Each row of a before or after table is a point. One or more steps were done to the points. Then noise was added and the rows were shuffled. The steps act on columns, c1 being the first. What was done? A step turns or swaps two columns, mirrors them in a line or flattens them onto one, adds a multiple of one to another, or multiplies or shifts one. Angles are multiples of 10 degrees, from the lower column toward the higher: turns from -170 to 170, lines from 10 to 170 but not 90. Use the fewest steps. Two steps may share a column if one is a turn and the other turns, adds or multiplies; they go together, in the order done. Otherwise the lowest column goes first.

Before:
[[ 16   6]
 [  5 -17]
 [ -9  35]
 [ 16  10]
 [-19 -31]
 [-62 -33]
 [ 16  41]
 [ -2   9]
 [  8  16]]
After:
[[ 16  22]
 [-19 -50]
 [ 16  57]
 [-60 -96]
 [ 16  24]
 [  8  24]
 [ -4   8]
 [  3 -11]
 [ -9  26]]
Steps: add 1 times c1 to c2

Before (9 x 3):
[[ 72 -55 -29]
 [ 24   5 -27]
 [ 18 -43 -18]
 [ 54 -50 -39]
 [  5  14 -14]
 [  1 -69  -3]
 [-13  -1   9]
 [ 32  19  67]
 [-23  19  17]]
After, 9 rows:
[[-43  84 -28]
 [ -2 -13  10]
 [  6  22 -27]
 [ 15 -24  15]
 [ 11   2 -14]
 [-41  62 -38]
 [-68  13  -4]
 [-41  27 -17]
 [ 21  27  68]]
Steps: mirror c1 and c2 in the line at 40 degrees

Before (9 x 6):
[[ 13  33  52 -11  22 -38]
 [ -2 -29 -22  69 -16  49]
 [-25  41  -1  75  -6 -39]
 [-18 -27 -29  -6   7  67]
 [ -6   7  -7  24  51   0]
 [ 56  69  49  28  34  52]
 [-10  49 -37  11 -53   8]
 [ 21  16 -51  14 -34  31]
 [-11   7 -22  14   4 -48]]
After (9 x 6):
[[-28   8   0  74  -6  58]
 [-63  88  50 -14  34   8]
 [-26  31 -53  -3 -35 -14]
 [-42   9 -20  53 -17 -56]
 [  0  44 -37  14 -54  25]
 [  3 -26 -22  18   2  41]
 [ 18  22 -30   8   5 -65]
 [-13   5  -6  23  48   6]
 [ -2   2  52 -21  23  52]]
Steps: mirror c1 and c4 in the line at 110 degrees; mirror c2 and c6 in the line at 20 degrees

Before (8 x 8):
[[ 35 -68  58  34  -4   0  22 -51]
 [ 15  31 -51 -29 -13  25 -26 -87]
 [ 27 -42  -8   4  21  -3  43  36]
 [ 31 -21   4  19 -16 -52   9 -64]
 [  8   7   0  82   3   6   9   4]
 [ 51  23 -29  46  46  27  32  22]
 [ -8  52  10 -12  49 -13   1 -57]
 [ 32  31 -39  -3  -2  23  61  18]]
After (8 x 8):
[[ 15  33 -91 -29  -9  -1  38 -50]
 [ -6  50 -23 -10  51  11  -9 -55]
 [ 31 -20 -28  19 -17  35 -40 -57]
 [  7   4   3  81   2  -9  -2   4]
 [ 50  24 -17  48  44 -40  -8  34]
 [ 24 -44  11   6  23 -20 -41  35]
 [ 39  31 -28  -2  -6 -57 -30  37]
 [ 38 -65  24  30  -3 -16 -16 -70]]
Steps: turn c3 and c8 by -30 degrees; turn c6 and c7 by 140 degrees

Before, 11 rows:
[[  4   3 -30  -5  21  -6  25  -1  14   8  20]
 [ 18   7  22  17  -7  37 -34  21  21   3 -36]
 [  3 -12 -24 -22 -35 -19 -32 -13   5  28  23]
 [-27 -26  26 -21  24  15   8  38 -24  17 -14]
 [-19  16 -27  36  -6   0 -36   7   8  34 -26]
 [-35  10   5 -22 -16  38  16 -11   0  -5 -23]
 [ 18 -28  28  41  13  31  -6  23 -12 -22 -15]
 [ 28  13   5 -16 -32  35   9  13 -17   0  -1]
 [  1  -7  -6  -4 -23  -9  -6  -3  -7 -25 -33]
 [-17  16 -15 -25  19  18 -22  -6 -10 -11   9]
 [  7 -41 -34  -2  -3  -6  10  37  -2  -4  24]]
After (11 x 11):
[[  7 -13 -24 -22 -35 -20  95 -13   2  28  10]
 [  1  13   5 -16 -32  35 -16  13 -36  -1  -6]
 [ -6  -7  -5  -4 -23  -9 -53  -3  -6 -25  25]
 [ 17   3 -30  -5  21  -6  -2  -1   9   9 -32]
 [ 33   7  22  17  -7  37 -15  21   4   3  49]
 [-23  11   5 -22 -17  38 -70 -11  27  -5   2]
 [-20  16 -15 -25  19  18  52  -6   4 -11  11]
 [-41 -26  26 -21  24  14 -40  38   1  16   4]
 [  3 -40 -35  -2  -3  -6  29  37  -7  -4 -23]
 [ -4  16 -27  37  -6   0   8   7  22  34  44]
 [ -1 -28  27  41  14  30 -19  23 -24 -22  14]]
Steps: multiply c9 by 1.3; turn c1 and c9 by -50 degrees; turn c7 and c11 by -130 degrees; multiply c7 by 2.5

Before:
[[ -6 -11 -27  -9 -10  18   5  27  -2  12 -12  26]
 [ 14 -16  39   4  30 -20  28 -19  -3 -16 -12  12]
 [-29   0  -6 -41  -4 -22  -2  37 -14  26  -3 -19]
 [ 20 -11  18  19   3 -28   2  -2  -9 -35  10  12]
 [-28 -35  11 -13 -37  -3  13  27  21  10 -13   3]
 [-13   2  -3 -20 -41 -13  19  20   7  26 -17  30]
 [ 28 -19  13   8  16 -35 -12 -13 -13  -3 -22 -16]
 [ -9 -26  10  12  -6 -23  28 -20 -20  -4  -2  -1]
 [-19   0   3 -18 -36  19   7  11 -12 -11 -29  26]
 [ -2 -20  -6  -9  28 -47 -13 -16  -6 -19 -12   6]
 [ -7  29 -34   1   1   4 -15   2  20 -10 -14   0]
 [-41  -7  14   9 -32   6   4  30  -1  24 -20  32]]
After (12 x 12):
[[  2   8  26  18   3 -25   4  -8 -14 -72   3  38]
 [  8  19  30   6  20 -35 -14 -10 -29  -3  -6 -46]
 [-11 -17 -11 -18 -40 -12  23  -7  20  50  -5  90]
 [ 16 -17 -20  -8 -10  15   3 -25  12  24  -5  79]
 [ 20 -14 -24  -2   1   4 -19  22  31 -21  -5   2]
 [-37 -20 -23   9 -31   6  -1 -22  16  48 -12 100]
 [-30  -6 -15 -15 -40  -5  18 -43  29  20  -4   7]
 [-16  -8 -14 -18 -36  21   9  -7  -4 -23 -10  78]
 [-19  26  39   6  28 -22  36  -5 -20 -30  -6  37]
 [-12  33  -2  12  -8 -21  36 -13 -40  -7   1  -3]
 [  9  25  -5  -8  28 -50 -18  -9 -22 -37  -9  17]
 [-17 -32 -27 -42  -4 -20  -1 -18  11  52   0 -56]]
Steps: turn c1 and c3 by 50 degrees; turn c2 and c8 by 120 degrees; add -0.7 times c2 to c9; multiply c7 by 1.3; multiply c10 by 2; multiply c11 by 0.4; multiply c12 by 3

Before, 13 rows:
[[-16  27  23 -16   9 -18 -12  31  17   1  17 -13 -19  24]
 [  6   5  29   3 -41   2 -20  12  17   0 -26  32  20  -5]
 [ 26  28  19 -42  -3  -9  -1  14 -14 -18  26   3 -11  29]
 [ 11 -13 -11  -5 -13  -7 -38   8  -5  -3 -20   6  45  -9]
 [-16 -13 -19 -16 -33  33 -49  32 -39  38 -12  24  16  17]
 [ 16  37   0  21 -48 -24 -34  16   9  -6  -1  10  24  -1]
 [ 12  25  29   3  29 -22  -9 -18 -21 -32  31  20 -10  48]
 [-13  -1  12   1 -21  38  -3  37 -42  16  -4 -15  14  12]
 [  3  28  25 -13 -16   9 -12  25  25 -25   6 -23  -5  63]
 [-41 -11 -23 -21 -41  24 -19   3 -48  10 -24   4  10   4]
 [  6  46   9  -7  12  -9   3  36  12 -39   4  20   2  35]
 [-11  10  -4  -6 -24  39 -39   2  -9  -2   8  14  22 -15]
 [  6  13 -21  -4 -14  28 -30 -11 -28  33 -34  11  13  -6]]
After, 13 rows:
[[ 10  13 -21  -2 -15  29 -31 -20 -20 -28 -34 -23  12   2]
 [ 12  10  -3  -2 -25  30 -39 -15  -6   8   8 -12  22 -13]
 [ -5  24  29   1  28 -16 -10  29 -15  35  29  -8  -9  50]
 [ 12   0  13   0 -20  30  -4  57 -30 -20  -3   6  15 -14]
 [ -1 -13 -12  -1 -12  -3 -38  -1  -5   5 -19  -3  43 -11]
 [ -7  26  24  -6   9 -22 -11  63  10  -4  18  13 -20  -1]
 [  2 -11 -22  -7 -41   8 -20   8 -33  -9 -24  -6   9   3]
 [  8 -13 -20  -7 -33  24 -51  55 -26 -28 -13 -34  17  -8]
 [  1  27  19 -18  -4   1  -3  47 -10  16  27   4 -11  12]
 [  5  29  25  -6 -17   9 -13  94  20  16   6  32  -3  31]
 [ -6  37   0   8 -48 -18 -34  17   5  10  -1  -6  25 -13]
 [ -1  48   9  -4  11  -5   1  81   9  45   2  -7   2   4]
 [  1   5  31   0 -39   3 -20   8  12  11 -26 -31  20 -11]]
Steps: flatten c1 and c6 onto the line at 70 degrees; multiply c4 by 0.4; turn c8 and c14 by -40 degrees; multiply c8 by 1.6; multiply c9 by 0.7; turn c10 and c12 by -160 degrees
